Every row gives one point. A path goes straight from each point to the next, and from the last back to the first. The post is the endless flat space through its rows: a point in 2 columns, a line in 3, a plane in 4, and so on, so that a path can go around it. Count how often the path circles the post. Going back the other way cancels.
(in the rows, 128 means zero)

Post, 2 rows:
[[120 154  88]
 [139 128 142]]
Path (31 x 3):
[[108 145  60]
 [ 92 130 133]
 [ 67 176  99]
 [ 96 147  84]
 [117 158  44]
 [152 128 120]
 [162 100 153]
 [107 131 105]
 [ 77 172 100]
 [107 195  93]
 [166 153  99]
 [156 127  99]
 [181 134 114]
 [130 184 101]
 [116 149 121]
 [ 88 157  68]
 [117 142  83]
 [162 122 109]
 [143 161  73]
 [158 129  65]
 [120 143  79]
 [ 91 139 144]
 [103 150  94]
 [106 138  83]
 [155 110 141]
 [155 106 121]
 [121 136 101]
 [ 74 150  57]
 [158 108 103]
 [155 154  44]
 [151 121 109]]
Times around: 0

Post (7 x 8):
[[130 138 106 123 140  93  87 111]
 [112 147 119  95 147 109 136 103]
 [133 166 108 107 133 150 126  92]
 [158 128 121 100 121 145 130  89]
 [ 73  88 102 130 136 115  49 197]
 [144 147  88  87 119 129 126 133]
 [134 114 155 164 163 145 207 157]]
Path (25 x 8):
[[ 67 161 137  80 176 108 102  79]
 [120 105 130  85 138  85  84 113]
 [ 89 176  96  80 144 163 144 172]
 [ 86 150 146 102 119 165 103 126]
 [138 181 101 120  91 141 131  57]
 [148 169  53  63 139 106 131  70]
 [160 132  92  59 140 126  98  66]
 [160 128  94 105 123  60  19  97]
 [158 143 105 128  99 145 101 130]
 [131 149  95 141 117 123 149 117]
 [149 159  67  81 150 105 146  98]
 [121 142 111  92 147 149 169 176]
 [142 176 140  94 150  44  95 104]
 [ 93 200 119 133 140  70 147 110]
 [ 84 123  87  94 140 137 114 133]
 [175 104 111 142 148 190 119 137]
 [108 123 150  88 159 126 134 137]
 [143 103 156 137 110 127 134 120]
 [ 89 136 129 123 127 140 154 100]
 [ 74 137 111  81 174  83 174 138]
 [ 96 125 133 133 207  71  89 144]
 [ 95 133 124  55 134 104 104 146]
 [167 109 117 143  83 112  56 106]
 [134  31 115 126 112 112 102 170]
 [127 101  83 157 179 136 171 204]]
Times around: 5

Post, 11 rows:
[[103 131  79 116 128 110 121 133 108 167 122 114]
 [148  98 154 127 150 147 193 141  98 119  36 100]
 [106 129 108 145  92 143 127 126 139 180 138 123]
 [107 159 151 136 184 130 150 110 133 127 134 163]
 [112 166 119 146 173 122 106  91 125 125 116 162]
 [128  79 127 161 180 121 151 143 134 146  46 127]
 [ 39 109 145 143 100  98 108  99 147 133 190  94]
 [167 135 147 129 150  85  94  79 151 133 144 145]
 [113 131 112 102 129 137 121 116 139 166 111 113]
 [105 132  46 104 149 143 124 138 155 104 132 132]
 [109  60 151 130 136  92  88 103 151  91 158 154]]
Path:
[[125 116  98 127 165 122 100  82 176 158 158 125]
 [145 103 161  99 128 175 179 129 121 142  66 139]
 [129 102 111 124 180 145 120  84 176 134 105 149]
 [100  35 175 146 124 166 143 110 151  79 116 131]
 [170  99 157  90 124 122 126 101  88 116 107 165]
 [136  77 142 144 149 159 123 131 197 111 109 185]
 [ 99 128 151 156 194 139 109 145 105  92 110 221]
 [ 45 138 156 162 136 122 110  90 119 130 177 130]
 [ 47 154  85 151 175 145 151 155 132 232 145 118]
 [140 154 174 120 143 110 156 133  78 169  90  95]
 [131 153 141 112 143 115 105  96 127 100 155 170]
 [ 52 143 119 118  89 145 112 129 130 173 198  79]
 [160 168  98 109 139 103  73 114 122 105 174 136]
 [ 27 119  67 158  93 172 157 192 117 176  85 103]
 [181 124 113  94 142  75 145  78 170 102  96 100]
 [150 109 107 152 156  85 101  67 110 105 140 151]
 [118 123 117 167 175 141  68  92 118 143  39 154]
 [ 31 118 106 120 174 123 106 157 126 119 144 131]
 [160  88 184 127 106 133 118  94 133 179 130 112]
 [ 84 185 107 153 181 130 158  77 180 140 148 153]
 [ 72 160 117  55 138 103 206 146  98 174 107  84]
 [175 180 145  86 116  95 125  62 151  76 112 105]
 [155 161 101 134 123 142 130  90 128 134 112 146]
 [152  57 175 123 153 138 120  83 181 173 130 149]
 [ 77 168 105 112 126 123 121 102 163 187 143  48]]
Times around: 0
